Rows are points. The points of each table are mixes of a few directions, plus a little noise. How many directions does each table use, and how many do they share? Where both have some left over, give the other angles between the two spaces (their principal angles), to ten degrees, smallest first.

First:
-17 9
0 1
-43 24
32 -19
55 -32
-27 15
Second, 5 rows:
12 -6
-26 15
-32 19
-14 8
60 -35
Directions: first 1, second 1, shared 1

First (6 x 4):
-1 60 -6 -4
5 -23 11 -1
-16 -10 -33 10
4 -5 8 -2
8 -20 16 -3
1 -2 3 -1
Second:
-6 2 5 -2
-21 6 19 -5
3 -1 -3 1
11 -3 -9 3
-18 6 15 -4
58 -18 -50 14
-10 3 9 -3
-16 5 14 -4
Directions: first 2, second 1, shared 0; angles 70

First, 8 rows:
-2 -2 -6 -2 -1 3 -3 4 -2
-20 -12 -41 -20 8 13 0 1 -17
2 8 15 3 7 -9 12 -19 6
23 12 47 22 -9 -15 0 -1 19
-32 -14 -60 -31 15 16 6 -9 -24
-1 -3 -6 -1 -2 3 -5 8 -2
19 -1 22 16 -19 1 -20 32 7
10 11 30 12 1 -12 9 -15 13
Second (7 x 9):
26 -40 -1 30 4 -19 6 8 15
16 -35 -24 5 3 -1 23 1 19
-9 37 20 -11 4 0 -7 -13 -12
-36 17 10 -10 -18 13 -2 -7 2
-4 12 -1 -5 17 -6 -5 -12 -17
-27 25 2 -15 -8 13 -24 8 -23
34 -14 -5 6 -2 0 10 15 17
Directions: first 2, second 5, shared 2

First, 9 rows:
24 14 3 -12 -6 5 -7 -29 60 1 25 15 -4 -16
-14 -9 -1 9 3 0 4 15 -28 -3 -9 -8 3 8
11 11 -2 -22 -3 -15 -1 -1 -11 22 -17 7 -14 -6
-5 -9 4 23 1 23 -1 -14 42 -29 34 -3 15 1
-6 -3 -1 1 2 -4 2 9 -21 4 -10 -4 0 4
-10 -6 0 10 3 2 2 9 -16 -5 -5 -6 4 6
-12 -7 -1 8 3 -1 4 14 -28 -3 -11 -8 3 8
4 2 1 -2 -1 3 -2 -8 15 -1 7 3 0 -3
6 6 -1 -15 -2 -11 1 3 -13 15 -14 4 -8 -3
Second:
8 8 11 -13 21 22 -3 -6 -20 17 14 -2 6 -23
-12 7 15 7 -13 4 1 0 -11 -1 8 -1 -11 5
5 -15 2 13 -9 11 5 26 14 -6 -11 -4 -8 9
9 3 -1 -24 19 2 -6 -27 -8 11 7 9 -2 -6
-2 -26 -20 -8 -10 -2 14 12 16 -11 2 24 0 29
7 6 15 -1 20 20 -7 -5 -15 11 4 -12 1 -19
-2 25 -5 -4 1 -18 -1 -6 -8 8 5 -5 19 -22
5 -15 -14 4 -13 -19 1 2 27 -12 -21 4 -12 23
-22 -12 -14 22 -3 -12 4 3 -2 -26 -1 -7 18 18
4 20 11 2 -13 -9 -4 2 3 10 -6 -7 -9 -14
Directions: first 2, second 6, shared 1; angles 80

First:
12 25 9 -4 -12 1 -9 -6 -12 -6 -11 -11 15 26 13 -12 0 -5 8 4
-7 12 10 3 -9 10 -14 -18 4 -3 -7 -15 6 21 15 -12 5 -15 17 21
27 10 -2 15 5 -1 18 4 -5 -28 3 25 2 -12 5 -4 4 -10 -5 -4
22 11 -8 5 -7 -5 7 14 -15 -2 -12 44 -10 19 -36 16 -5 -5 -18 -1
-12 -9 9 -19 -16 -11 -10 0 17 29 -17 -25 14 18 15 -10 4 22 32 0
-19 -21 -5 10 16 3 4 -8 16 -7 21 -2 -9 -31 6 0 2 -8 2 3
-12 -7 6 -6 -6 -16 -4 -4 14 14 4 -18 16 -11 18 -12 2 9 25 -11
17 11 4 -10 -1 8 2 13 -15 -2 -13 -11 1 19 4 1 0 17 -14 -2
-43 -60 -17 -6 38 26 7 13 20 16 17 -5 -52 -36 -31 37 -3 20 -34 9
14 28 -6 10 -5 -15 -3 -6 -24 -12 16 17 16 -10 -10 -3 -13 -25 -10 -21
Second (10 x 20):
-13 6 3 6 -9 2 -13 -18 4 0 1 -3 4 10 3 -7 0 -20 15 14
-7 -28 3 -11 32 16 17 15 12 -4 12 -44 -10 -39 35 0 7 38 -16 -11
5 7 -6 23 11 1 8 -11 -5 -28 21 22 -4 -26 -2 -1 -2 -30 -10 -1
-27 -21 -7 -23 -17 -37 -12 9 10 55 1 -2 12 -6 -26 8 -14 24 20 -30
21 15 7 -6 1 -12 9 9 -9 -8 3 -20 23 -13 31 -16 1 17 2 -25
20 19 2 13 -8 12 1 -6 -7 -22 -14 27 -5 28 -7 -1 6 -22 -1 23
4 -12 3 -12 -8 -19 8 14 14 18 -9 -1 11 -4 8 -5 4 28 20 -16
0 13 -5 10 14 30 -7 -10 -21 -22 6 -2 -19 9 -12 11 -5 -24 -35 20
14 13 3 9 -7 18 -1 -5 -4 -16 -18 20 -10 33 -8 1 8 -17 -1 29
-17 -13 -4 -10 -8 -9 -9 2 6 27 -4 3 -3 7 -22 9 -6 6 7 -2
Directions: first 6, second 6, shared 6

First, 10 rows:
24 13 -8 -14 -18 -20 -17 0 9 -16 13 -8 -31 3 2 7 5 -16 4 7 -3 -9 -13 4 -2 2 3 -9 15 13 -7 -1
-28 2 44 10 6 37 22 -5 -5 7 12 42 45 14 -20 -30 0 -5 -26 -25 33 -8 4 3 -13 -1 9 -39 -32 15 9 -31
9 10 14 -4 -11 -3 -7 0 4 -17 14 9 -9 11 -8 -1 9 -11 -5 -3 7 -5 -8 6 -4 4 14 -23 1 8 -3 -11
11 9 -11 4 -6 -16 -11 -13 -7 8 -14 -12 -20 -12 6 4 -18 5 1 7 -17 17 3 8 16 4 -2 19 15 0 25 27
17 21 10 -9 -20 -9 -12 -13 2 -6 14 9 -18 4 -5 -9 -9 -18 -12 -2 5 -4 -11 10 1 3 6 -21 7 25 13 -4
-8 -1 19 -14 0 24 16 7 10 -3 27 23 25 11 -11 -16 12 -17 -7 -10 32 -34 -13 -9 -24 -7 -6 -33 -19 22 -31 -40
21 8 -48 -35 -7 -12 0 -11 10 29 2 -26 -19 -34 22 -3 -33 -15 18 21 -10 -28 -20 -16 -3 -15 -51 40 21 33 -16 13
-10 -11 14 32 9 -10 -11 9 -13 -21 -21 -4 -6 16 -6 21 19 24 0 -4 -17 41 22 12 18 15 38 0 1 -46 22 18
-7 -25 -20 18 17 -12 -4 20 -4 -12 -23 -28 -5 3 11 30 21 28 21 9 -25 24 19 -6 9 5 13 31 7 -51 -10 22
-32 -25 -13 12 29 22 27 6 -8 29 -23 -6 38 -13 8 -2 -9 24 7 -1 -3 4 17 -15 2 -8 -22 34 -15 -20 -5 7
Second (8 x 32):
-15 -23 -20 -8 19 15 19 17 6 12 -1 -9 24 -7 9 4 8 7 16 4 5 -21 1 -21 -14 -11 -24 21 -9 -10 -38 -12
15 20 19 12 -18 -19 -22 -15 -8 -15 -2 6 -27 8 -8 1 -5 -3 -14 -3 -10 27 2 22 17 13 28 -18 11 2 39 16
-19 -40 -31 10 31 2 12 33 1 -3 -21 -30 15 -2 15 29 27 31 30 10 -16 4 18 -21 -3 -4 -7 42 -3 -53 -38 7
2 1 2 7 -1 -7 -7 0 -3 -7 -5 -4 -9 3 -1 6 3 5 0 1 -7 12 5 5 7 5 11 1 4 -10 9 8
20 43 33 -13 -32 0 -11 -35 0 5 24 33 -14 1 -15 -33 -29 -34 -33 -11 20 -8 -20 21 1 3 4 -46 2 60 39 -10
9 25 18 -18 -18 10 3 -21 4 12 22 25 3 -4 -9 -29 -22 -28 -20 -8 22 -21 -18 6 -8 -4 -11 -29 -5 50 12 -17
2 -4 0 15 1 -14 -12 4 -6 -14 -13 -11 -14 6 1 17 10 14 4 3 -17 24 11 7 12 9 20 8 8 -26 12 17
-14 -23 -19 -6 19 13 17 17 5 9 -3 -10 22 -6 9 5 9 8 16 5 3 -17 2 -19 -12 -10 -21 21 -8 -12 -35 -10
Directions: first 4, second 2, shared 2
